Each point is reached from the start by the listed moves, each made 0, 1 or 2 times, or once backwards (-1), plus a little noise. Say if it took an odd or an even number of moves. Then give how often each move was made.

Moves:
(1): [405 16 67 102 -105]
(2): [-1 309 128 -64 -3]
(3): [-40 -138 299 -27 -98]
Start: [0 -20 128 35 118]
Points:
[44 -187 -307 113 217] -> even (0, -1, -1)
[403 -309 73 195 24] -> even (1, -1, 0)
[-41 467 704 -124 11] -> odd (0, 2, 1)

Moves:
(1): [219 106 65 43 -11 -39 -11 -54 46 1 -23 9 -13 -22]
(2): [-82 275 22 -1 49 -31 -77 -4 46 20 -43 -11 -43 30]
(3): [-21 -27 204 -19 1 -32 -33 3 -51 17 15 -47 34 -14]
(4): [-73 -5 -33 227 -9 -20 6 -19 10 92 61 2 5 -12]
(5): [20 -53 6 28 243 71 32 -6 37 -5 31 -18 -26 -73]
(6): [64 -11 58 25 -26 356 -89 -11 -54 10 22 116 57 140]
(7): [-6 57 39 -1 38 -1 208 17 -10 -26 51 -61 1 49]
(8): [105 7 20 -72 3 -32 1 339 -23 20 -41 38 42 -44]
(9): [-30 -100 11 -21 -103 26 2 29 268 31 17 70 -60 -2]
(10): [25 -14 -40 -69 17 -3 14 -12 2 196 -6 9 -21 10]
(11): [43 18 -35 -51 16 38 -60 15 1 -29 287 -37 59 23]
Start: [146 137 21 -72 -1 99 -138 49 -18 15 -48 -69 -129 -106]
Points:
[309 664 10 -238 277 -262 -259 352 457 229 136 -121 -302 -302] -> odd (1, 2, 0, 0, 1, -1, 0, 1, 1, 1, 1)
[891 324 461 -504 -321 667 -216 324 125 341 183 178 45 255] -> odd (2, 0, 1, -1, -1, 2, 1, 1, 1, 2, 1)
[38 329 -43 27 391 949 -222 782 552 173 361 259 -166 78] -> odd (-1, 2, -1, 1, 2, 2, 1, 2, 2, 0, 1)
[826 537 237 -280 441 478 125 -41 -240 5 250 -210 -30 63] -> even (2, 0, 0, -1, 1, 1, 2, 0, -1, 1, 1)
[207 360 305 156 -335 593 -196 704 28 515 23 223 33 197] -> even (0, 1, 1, 2, -1, 2, 1, 2, 1, 1, 0)
[513 80 347 -143 -41 -305 238 -335 15 -98 -334 -261 -230 -246] -> odd (2, -1, 1, -1, 0, -1, 1, -1, 0, 0, -1)

Moves:
(1): [192 73 -57 37 -27 49 2 -36 8 14 -4 41 -75 57 -12 -15 36 25 7 1 19 19 -15 1 63 39 -14]
(2): [-84 233 -23 -11 69 -9 52 -54 16 -43 14 -41 -49 12 -26 60 77 17 -24 -30 -44 30 59 11 22 -36 -22]
(3): [61 0 203 -26 40 -49 -17 68 -36 18 3 -26 -16 -37 4 1 36 10 -16 70 41 -2 54 -9 -10 6 -16]
(4): [-31 -32 -29 325 23 -8 17 -14 -40 -41 -14 -40 9 -46 -23 -77 3 -18 -14 -33 60 42 9 8 9 -17 18]
(5): [25 -119 -53 -20 286 32 54 58 16 -59 -7 -77 41 72 28 -4 21 87 -69 25 -16 22 24 -1 50 44 27]
(6): [-35 9 53 -29 6 273 9 -70 39 -5 20 -38 -34 -52 56 13 -37 55 43 22 43 67 -6 3 6 -8 23]
(7): [12 -51 -28 -16 -7 -8 163 -32 -9 -22 -37 -7 -61 12 15 -47 -32 31 50 11 -20 39 -16 47 2 -38 31]
(8): [-12 62 -81 5 -47 53 7 273 32 96 -107 -47 -36 -60 -58 33 -33 41 -11 -20 33 35 9 5 -27 -55 -35]
(9): [-8 19 69 48 -27 -56 -2 -18 257 42 24 -59 -4 51 12 -16 -1 39 -21 40 -49 0 -72 -21 -39 11 27]
(10): [22 -8 -40 19 82 1 5 -68 -76 282 -30 56 -18 -23 86 -49 -22 -45 -42 36 -29 1 -45 117 -6 28 85]
(11): [-1 -46 -25 11 -18 22 44 84 5 -3 297 -16 -13 -23 -34 0 9 -14 57 -64 2 56 26 65 -30 24 -70]
(12): [-2 9 47 -4 75 34 -27 52 92 -58 -22 262 -35 -44 34 -64 2 19 -5 -19 44 21 -3 23 -12 -57 -1]
(13): [81 83 50 0 -18 47 103 35 52 0 -2 38 296 -21 -64 29 -9 -28 -54 -34 14 4 12 9 28 -16 -68]
(14): [-45 2 35 18 -14 9 7 45 -37 14 41 -4 -2 182 21 8 -28 10 11 -25 24 -24 60 28 -28 -35 24]
(15): [-2 7 17 -13 -65 25 -3 65 -46 -34 -23 -44 28 -14 265 -121 82 -15 62 -37 -86 -16 62 -3 -2 -6 19]
(16): [3 -30 26 20 -9 10 59 5 -23 -9 -1 42 -16 1 46 175 -1 -50 -7 -9 -8 -1 -25 -15 21 5 22]
(17): [-73 -93 -40 -8 -43 39 -30 -2 -22 63 5 72 -11 52 -21 -14 285 72 6 33 55 38 24 -60 26 -56 82]
(18): [-46 3 2 14 -54 -88 -47 -30 -10 18 57 -19 66 -47 60 59 -82 277 32 34 -38 21 53 4 80 7 -26]
(19): [-13 29 2 -32 46 -71 -19 54 6 29 -38 8 94 -6 -69 75 33 -44 233 -16 -2 61 43 39 -31 91 -11]
(20): [2 31 -88 22 3 -12 30 -1 -13 -17 20 45 13 12 62 20 -20 -72 9 191 27 -23 -1 -19 -31 -50 -8]
(21): [3 36 -62 -50 5 -59 39 -29 65 -11 25 -31 -4 -9 88 44 5 16 -41 -22 282 -6 44 33 9 6 55]
(22): [23 -27 1 -33 -22 -56 -68 -8 2 -36 -37 6 11 31 -8 -16 -40 -48 -59 24 -51 310 -15 3 66 52 -1]
(23): [33 -94 -51 36 -37 13 -5 -43 95 49 -52 55 -1 -25 -28 47 -15 -61 -58 4 -57 -30 294 54 -61 -4 -51]
(24): [-8 4 16 -11 -71 0 -88 0 7 -83 -29 -39 33 -7 -6 61 93 36 -18 16 -37 -34 -78 258 -74 4 -69]
Start: [-13 -89 55 27 41 -29 -93 -56 -147 -110 -102 -43 -142 -89 -44 -24 -1 -29 8 -59 -20 125 18 -20 -35 166 63]
Points:
[-139 -258 -416 367 -309 -364 25 -243 -525 216 -508 564 -127 -409 652 -606 389 300 211 380 -84 203 598 -204 137 -218 334] -> odd (0, 0, 0, 1, -1, -1, 2, 0, -1, 1, -1, 1, 0, -1, 2, -1, 2, 2, 0, 2, 0, 0, 1, -1)
[-409 681 -6 892 -95 -108 -201 -434 437 -455 -192 385 -243 -369 29 421 161 241 -320 287 103 -192 -692 253 -124 -229 20] -> even (0, 2, -1, 2, -1, 0, -1, 0, 2, 0, -1, 2, 0, -1, -1, 2, 0, 1, -1, 2, 0, -1, -1, 2)
[334 114 -127 451 -294 48 307 -438 258 -305 -382 3 456 -39 337 367 949 -162 112 52 101 -142 772 -238 95 133 101] -> even (2, 1, 0, 1, 0, 0, 0, -1, 1, -1, -1, -1, 2, -1, 2, 2, 2, 0, 1, 1, 1, -1, 2, 0)
[155 -1 68 102 -362 -439 694 -155 -130 131 364 -194 492 282 437 234 -335 -342 397 -376 347 -243 -265 355 -135 282 227] -> even (0, -1, -1, 0, -1, -1, 2, -1, 1, 1, 1, -1, 2, 2, 1, 2, -1, 0, 1, 0, 2, -1, -1, 0)
[117 483 92 -94 -102 338 283 -244 56 818 848 270 -112 127 163 570 -24 439 419 376 507 157 323 129 68 113 177] -> odd (2, 1, 1, -1, -1, 2, 0, 0, 1, 2, 2, 0, 1, 2, -1, 1, 1, 2, 1, 2, 1, -1, 0, -1)
[10 261 832 -415 88 61 523 74 557 -650 365 304 282 314 392 243 90 71 333 -163 165 650 -73 71 16 72 96] -> even (0, 1, 1, -1, 0, 1, 2, -1, 2, -1, 1, 2, 2, 2, 1, 2, 0, 0, 1, 0, 1, 1, -1, 0)

Moves:
(1): [133 25 -42 11 -4 10 -28 -6 2 -51 24 31 -19 -6 36 41 -38 0 3 13 -4 -37 -7 -7 -26 -46]
(2): [-75 226 41 -36 -41 -18 -9 58 8 -22 32 74 -23 -32 -35 -8 -16 34 -69 -41 -121 -15 -29 -101 -30 46]
(3): [23 -56 224 30 -30 19 -57 14 4 27 44 33 80 60 -5 -29 -23 57 -42 10 -48 -50 -77 45 -31 28]
(4): [-29 39 -8 255 -24 -88 10 6 -11 -53 8 -59 -49 25 -92 -47 6 -33 28 17 32 63 37 -6 -47 29]
(5): [8 50 48 60 225 -15 -1 -4 18 -47 1 -52 21 68 31 -17 38 2 30 -26 -1 -17 -2 24 30 -13]
(6): [-10 42 -13 57 8 216 -19 -26 -40 60 -16 -64 -5 25 -13 18 25 48 18 33 56 69 -6 -26 -23 -77]
(7): [17 3 51 -11 29 26 139 24 -19 -17 8 17 -12 -38 -19 -27 -20 7 -21 7 32 -17 -60 53 4 31]
(8): [-12 -31 -37 40 24 -23 -36 189 -76 4 29 -37 -6 58 40 -22 28 -51 -9 -1 -11 -58 -17 53 -8 23]
(9): [11 10 3 7 -47 48 31 50 166 29 0 -91 0 -11 2 -49 3 -3 -29 -11 22 -4 26 -32 48 54]
(10): [77 3 13 42 49 -51 -13 -15 -16 207 63 21 -43 17 -13 -27 -12 -15 35 -64 -1 -35 -16 53 0 -35]
(11): [-8 -32 18 -24 -5 13 -22 26 14 -19 199 -4 29 -50 -19 18 84 18 23 50 -21 23 17 29 11 2]
(12): [-14 -47 -60 46 28 33 -37 -2 17 -25 1 162 -23 2 -11 -37 1 78 -19 -18 43 -10 11 -5 28 -52]
(13): [24 -4 -16 26 21 0 16 24 -26 41 -4 2 179 -30 2 -28 23 -29 -2 -6 8 18 -98 8 6 24]
(14): [-8 -15 -45 15 -12 11 74 -31 -10 3 66 1 41 139 41 -18 -16 8 14 5 -31 -6 -17 -8 0 0]
(15): [-56 8 -8 98 17 2 13 -3 -13 42 25 -3 -2 -87 197 53 -78 -38 -12 46 44 -21 84 -23 -12 9]
(16): [-34 -41 23 23 20 -9 37 45 81 46 -28 33 6 39 -43 212 -11 10 23 -47 62 8 -39 33 -16 -42]
(17): [40 39 57 12 -87 -9 17 12 -16 10 -42 17 23 21 52 -14 208 72 20 -37 32 -42 21 3 28 5]
(18): [-10 26 -12 -17 -49 -28 -15 19 1 14 -15 -71 48 -24 -3 -20 -9 237 -25 -26 -6 68 -27 58 -33 -15]
(19): [-74 22 52 -4 -49 9 -7 14 50 -17 -25 28 8 -24 0 -47 -26 8 202 -28 -15 17 39 13 21 -96]
(20): [14 0 -22 11 40 -5 19 -9 19 54 -31 32 34 14 13 -7 -5 12 34 192 -32 14 24 20 15 -30]
(21): [15 42 37 -59 -20 -70 -56 5 -8 9 43 -2 -31 34 -10 -11 -38 7 35 14 215 -83 19 -52 -13 -32]
(22): [61 16 45 -28 -35 21 -13 77 44 68 -3 61 -9 65 70 1 -46 -18 -28 -39 104 301 36 60 4 50]
(23): [6 7 17 3 34 6 46 55 -16 9 2 -12 61 37 -40 -15 -4 -34 22 -51 -16 -11 185 4 -41 52]
(24): [-22 57 -34 -32 -50 23 -77 -72 37 -7 23 47 26 37 -14 24 18 -16 4 -18 35 -51 -12 195 28 -11]
Start: [75 55 -20 97 198 -230 -21 -13 48 102 23 -96 -4 -107 -43 -95 -56 -173 -77 21 -92 145 16 21 71 3]
Points:
[11 663 248 188 376 -601 -251 396 -102 514 -105 43 -18 77 -160 -40 6 44 190 -511 -84 -82 330 16 -120 -130] -> odd (0, 2, 0, 0, 1, 0, -1, 1, -1, 2, -1, 0, 0, -1, 0, 1, 1, 1, 1, 0, 1, 0, 2, 0)
[-28 363 -263 399 949 -564 70 152 -147 -234 237 173 -173 -96 410 -293 -512 -570 504 406 -301 -463 801 -391 4 -276] -> even (2, 1, -1, 0, 2, -1, 0, 1, -1, 0, 0, 1, -1, 1, 2, -1, -1, -1, 2, 2, 1, -1, 2, -1)
[375 612 -185 39 717 -308 -306 282 -267 414 -21 3 -161 494 47 -366 -35 -268 -128 193 372 433 22 292 83 -30] -> even (0, 1, -1, 0, 2, 1, 0, 2, -1, 1, -1, 0, 0, 0, -1, -1, 0, 0, -1, 2, 2, 2, 0, 1)
[-29 162 96 739 229 -218 352 334 -315 285 569 -66 391 30 -399 -738 -272 -194 165 271 -223 -103 82 -147 -196 65] -> odd (0, 1, 1, 2, -1, 1, 2, 1, 0, 1, 1, 1, 2, 2, 0, -1, -1, 0, 1, 1, 1, -1, 2, -1)
[-59 306 799 47 -306 210 50 480 520 766 283 -109 325 104 427 -102 247 289 73 -212 -131 621 -261 580 219 72] -> even (-1, 1, 2, -1, 0, 1, 1, 1, 2, 1, 1, -1, 0, 1, 1, 1, 2, 1, 2, 0, -1, 2, -1, 1)
[132 325 614 475 516 -633 -336 390 128 206 279 18 -2 -42 406 365 -49 -442 147 -62 -4 -826 -254 305 67 -156] -> even (2, 1, 2, 0, 2, -1, 0, 2, 0, 1, 0, -1, 0, -1, 2, 2, 1, -1, 1, 0, 1, -1, -1, 1)
[858 -170 93 361 691 -618 -517 281 75 536 221 122 229 657 222 -637 -148 146 -194 212 298 -76 -383 387 179 -126] -> odd (2, -1, 2, 0, 2, -1, -1, 2, 1, 2, -1, 2, 1, 1, -1, -1, 0, 1, -1, 2, 2, 1, -1, 0)
[501 -99 -31 482 610 197 444 -248 -213 301 162 -225 453 -153 -39 102 249 257 132 44 -124 111 -415 133 -10 -368] -> odd (2, -1, 0, 0, 1, 2, 2, -1, -1, 1, 1, 0, 2, 1, 0, 1, 1, 1, 0, 0, -1, -1, 0, -1)
[-418 687 66 791 -419 135 -46 191 203 18 -105 -748 -109 -262 308 -393 325 340 -44 136 -139 451 204 83 64 105] -> odd (-1, 1, 0, 2, 0, 2, 0, 1, 2, -1, 0, -1, -1, 0, 2, -1, 2, 2, 1, 0, -1, 0, -1, 1)

Moves:
(1): [88 -8 43 -37 64 107 1 21 -18 28 -1 76 53 94 -42 42 -45 -48 62 -86 45 11 35 -36 6 -85 43]
(2): [18 102 -28 -59 26 -48 26 18 -7 -42 65 84 -17 -19 -14 -73 19 -1 82 41 -15 -17 -52 -12 -27 89 29]
(3): [-29 11 27 -6 -27 -16 6 24 47 -6 -78 20 37 88 69 -80 -27 28 -13 0 36 -3 -19 27 -23 -27 32]
(4): [-35 22 30 21 45 -8 -10 9 -7 54 20 2 -70 36 -23 -26 -54 -25 3 -16 -18 -73 -13 -9 5 -7 8]
(5): [-8 -58 -27 -53 9 -36 -32 30 20 -15 -90 52 -18 -20 -27 -3 3 -2 -49 -18 17 -55 -28 -16 -1 -36 -4]
(6): [13 -8 51 -32 -16 57 14 82 47 21 4 -57 -7 43 42 49 10 1 28 -66 76 -81 5 -14 -107 7 -1]
(7): [-18 62 -47 14 58 13 85 -55 66 24 0 22 10 -19 59 22 -22 0 -54 -35 -13 12 24 -75 -63 25 74]
(8): [7 24 -8 22 -65 -3 -38 96 11 12 -66 81 50 -14 -30 32 -37 17 22 14 -24 40 47 -27 -10 -28 -71]
(9): [13 80 -2 -67 -32 77 6 -36 71 -51 48 -102 -67 15 -14 -58 -34 -67 -64 30 -47 66 61 98 -92 -49 82]
(10): [23 6 61 18 19 -16 -36 -18 -28 44 -44 -36 -19 -38 18 24 -60 -60 19 -1 28 23 17 -11 -53 79 1]
(11): [-7 -7 -24 7 -16 -65 96 57 -6 2 37 86 -1 7 -9 -15 36 -42 -5 -24 45 47 21 -2 76 33 8]
(12): [34 -27 55 -19 2 0 -7 -54 81 18 -29 38 -77 -22 14 -59 -43 72 15 15 1 59 25 43 -103 7 -121]
(13): [-10 53 -3 -41 -1 -42 -40 -44 13 -30 62 37 92 -10 0 -27 -7 -5 -75 17 31 -26 47 -1 61 -21 -23]
(14): [9 23 14 2 4 8 60 4 -13 75 -58 -11 13 61 -58 24 34 -23 -20 78 -12 -12 -40 -36 14 25 -17]
(15): [-18 -29 -86 36 46 -16 -44 26 40 10 24 -32 -22 50 47 -36 5 -58 43 65 25 -27 -45 -44 2 24 -9]
(16): [-104 61 38 -41 111 -16 20 92 -9 8 -67 31 77 108 -29 59 -12 20 -3 85 -60 37 38 57 15 -6 -8]
(17): [55 60 44 71 48 12 -23 4 66 -69 0 50 -69 58 42 84 35 -13 -27 -4 -1 14 9 69 -56 -22 -6]
(18): [66 83 -24 24 66 -3 34 46 -20 13 -76 -93 30 15 -14 0 91 13 79 22 33 -10 42 60 -36 -116 -61]
(19): [-19 13 31 9 23 -9 -3 -37 64 -32 -14 21 39 2 3 -10 69 -54 48 -10 -50 -35 -9 3 48 -18 -35]
(20): [33 -85 8 0 -12 47 118 26 -8 -144 -4 -113 -42 -75 95 -120 -68 3 19 122 11 13 -65 -151 51 -15 -20]
(21): [1 31 -50 -4 -58 4 48 -79 63 -2 7 -3 -36 73 -61 152 -101 48 80 -75 67 -2 -40 4 38 -4 50]
(22): [-109 38 49 19 43 -39 -50 -52 -2 -33 49 -17 53 39 -42 3 10 -19 43 -41 8 92 -59 -90 20 -50 -25]
(23): [-36 -24 -52 -13 -14 -2 -15 -21 -72 -62 27 54 -5 22 -25 32 48 -59 14 24 -10 -42 90 -86 -26 -17 9]
(24): [-65 15 -1 39 -4 61 28 -9 -42 -45 -14 9 -14 -24 -1 -43 -13 -1 -4 -20 60 15 -38 62 38 -17 -32]
Start: [26 44 15 -87 -43 -50 -38 -4 47 -29 -67 11 -117 7 -51 -30 93 111 -19 -14 24 -14 -30 4 -14 -29 52]
Points:
[12 311 373 -547 -100 301 170 11 290 333 -324 201 242 534 -332 213 -320 77 -345 -143 222 244 317 533 -74 -119 206] -> odd (2, -1, 1, -1, 0, 1, 0, 0, 2, 1, 1, 1, 2, 2, -1, 2, -1, -1, 0, -1, 1, -1, -1, 1)
[171 470 -27 -121 102 78 386 -149 61 317 -13 166 -541 322 -501 200 -46 -99 207 -196 307 -75 -32 428 -13 70 152] -> even (1, 1, -1, 2, 0, 0, 0, -1, 1, 1, 2, 1, 0, 2, 0, 0, 0, 1, 0, -1, 2, -1, 0, 2)
[56 452 241 -78 536 178 -71 4 12 111 -566 -59 -235 105 -186 -57 178 40 -145 -157 -45 55 47 634 -326 -409 102] -> odd (1, 0, 0, 1, 2, -1, 1, -1, 1, 1, -1, 0, -1, 0, -1, 1, 1, 2, 0, -1, -1, 0, -1, 2)
[-208 175 252 221 304 58 -77 -132 167 142 -242 10 -126 -38 193 363 229 151 -451 -88 16 19 -141 241 -267 277 -16] -> odd (-1, -1, -1, -1, 0, 1, 2, -1, -1, 1, -1, 0, 0, 1, 0, 1, 2, -1, 0, -1, -1, 0, -1, 2)
[-342 367 -8 291 405 120 415 418 288 -75 -413 427 -55 894 -4 749 135 -194 361 -383 361 -302 134 -119 24 -342 143] -> odd (1, -1, 1, 2, 0, 2, 2, 1, -1, 0, 2, -1, -1, 0, 1, 2, 2, 1, 2, 0, 2, 0, 2, 2)
[93 130 136 18 181 -153 226 -153 158 241 -484 -176 -304 -14 16 165 37 438 31 -5 98 -76 136 293 -249 -67 -236] -> odd (-1, -1, 0, 1, 0, 0, 1, -1, -1, 1, 0, 2, 0, 0, -1, 1, 0, 2, 0, 0, 1, -1, 0, 0)
[56 -501 296 121 171 60 -128 0 73 -128 -41 107 -359 32 31 -55 -127 -237 171 -369 660 115 -485 -366 216 -33 -235] -> even (2, -1, -1, 0, 2, 1, -1, -1, -1, 2, 2, 1, 0, 0, 2, -1, 1, -1, 0, 1, 0, 2, -1, 2)
[-473 320 -181 163 -16 70 69 229 52 359 -431 63 45 464 -88 836 -201 92 182 44 229 -36 -122 -244 -299 475 160] -> odd (-1, 0, 0, -1, -1, 2, 2, 2, -1, 2, -1, -1, -1, 2, 2, 2, 0, -1, -1, -1, 2, 0, 1, 2)
[-312 -207 -129 78 106 -299 174 143 174 -382 -569 132 -67 -245 306 -949 161 204 -37 321 116 -191 -44 -251 267 -527 -612] -> even (-1, -1, 2, 2, 2, -1, 1, 1, -1, -1, 1, 2, 1, -1, 1, 0, -1, 2, 2, 2, -1, 0, 1, 2)

Moves:
(1): [-41 -33 113 -52 -12 -31 12 78 40 39 -25 -48 27 49 -47 -35 -40 -58 20 79 18 -6 6 23 -39]
(2): [37 11 15 -27 17 32 -25 -39 55 82 -9 19 35 -8 42 4 50 -25 30 -37 79 -13 12 84 28]
(3): [-54 -54 17 -101 77 18 71 69 59 67 -8 -59 113 76 -2 27 107 41 25 -55 55 -84 74 -40 -9]
(4): [26 -42 -41 33 -21 20 -26 -55 -40 -105 -14 17 11 -32 -53 32 23 -60 -74 34 45 50 22 10 7]
(5): [8 -23 14 13 41 -6 -11 22 9 39 -29 -56 106 49 117 8 -71 -19 -3 6 -21 -62 75 37 21]
(6): [30 49 -56 -35 87 37 -58 -25 28 112 -186 18 3 -160 -80 -66 31 -118 71 -72 -54 -83 41 34 44]
(7): [-30 11 23 15 23 -56 -48 -50 1 -62 15 69 30 5 -8 23 -39 -29 24 -11 21 57 30 -82 14]
(8): [9 13 -20 -26 29 57 57 58 -70 -20 -20 39 -5 96 1 -1 -71 -43 82 -37 21 -32 -96 29 -20]
(9): [-5 155 15 150 61 36 -32 -64 76 22 9 62 -45 61 -120 -9 -4 -53 148 -90 -71 -25 -123 79 114]
(10): [18 30 -9 -26 -28 59 13 49 94 24 27 -69 -6 -44 -21 31 34 15 47 33 35 -25 -18 -32 10]
(11): [-22 -3 84 34 68 46 -42 -29 11 29 -86 -75 -60 -42 3 108 -10 -60 -46 -73 11 -50 -18 -33 29]
(12): [-30 75 -26 -20 35 -56 57 -79 12 -5 10 23 -68 -31 -49 1 -37 -25 -11 38 48 36 -75 20 26]
(13): [24 14 -5 -133 -5 8 -69 -27 -59 9 183 -80 33 6 -64 36 -62 30 -7 31 -55 -52 22 -10 -36]
(14): [-2 -27 86 -53 52 -127 122 76 -102 14 -12 -61 -2 72 127 -51 47 16 39 -78 -12 40 91 43 22]
(15): [33 -80 -11 -5 16 30 -93 79 64 -60 -3 -10 -38 6 -53 -3 -142 16 -36 -63 64 -8 6 12 -44]
(16): [-80 55 -27 -70 -44 63 -40 26 -43 -62 61 -14 -27 22 -7 -6 -5 0 33 -11 -8 56 92 14 -56]
(17): [-13 -115 -101 98 -24 -115 80 -100 -21 -48 -56 -96 -96 8 56 -46 63 53 104 74 43 -10 -97 -7 57]
(18): [-5 -64 -66 -97 -44 24 -62 49 124 -26 -117 -12 -88 23 -20 146 44 -67 -43 -23 -35 -73 -18 14 108]
(19): [-42 3 -16 -34 -88 -38 70 -9 -7 1 75 -53 -8 -41 1 -18 -40 -5 -13 -60 24 6 54 -25 -83]
(20): [44 -29 42 99 65 -134 -22 53 66 16 -60 2 -83 47 59 -25 18 -75 -66 -68 -14 -81 -76 -5 -15]
(21): [12 -107 -22 13 -7 145 -8 -76 69 -11 13 -3 -27 36 -89 7 6 -48 -64 22 57 97 -25 -63 6]
(22): [-86 2 -46 70 -77 0 -10 -68 -42 98 61 6 15 -36 -46 1 -15 19 11 114 88 96 12 -24 47]
(23): [-39 -23 41 -1 4 67 -18 -19 15 27 96 45 -7 -79 -44 -37 51 16 73 76 2 35 45 70 35]
(24): [63 -41 -25 85 24 -86 87 -51 -60 -61 -4 -3 -117 -13 10 74 27 54 55 53 1 86 -20 -6 -148]
Start: [62 20 79 -6 -5 48 -100 43 61 -6 -60 3 9 -37 19 -62 109 -30 -21 -43 156 -9 -6 123 58]
Points:
[293 572 232 599 403 -423 -270 -323 -66 240 -352 69 -1 -272 -8 -117 -74 -435 408 -481 -295 -328 -167 121 101] -> odd (0, 0, -1, 0, 1, 2, 2, 0, 2, 0, 1, -1, 1, 0, -1, -1, 0, -1, 1, 1, -1, 0, -1, 1)
[-202 483 -329 287 183 -196 -129 -766 245 553 -203 153 89 -341 -123 -443 232 -149 804 -59 347 119 -61 391 949] -> even (-1, 2, 0, -1, 1, 2, 2, -1, 2, 0, -1, 2, 0, 1, 0, 0, 2, 0, 0, -1, 0, 2, 0, -1)
[-128 -186 -91 -74 -182 619 -691 130 750 -61 -288 202 -255 130 -463 430 -202 -311 -141 65 620 412 32 -144 53] -> even (1, 1, 0, -1, 0, 0, 2, 0, 0, 1, 0, 0, -1, -1, 2, 2, -1, 2, -1, 0, 2, 2, -1, 1)
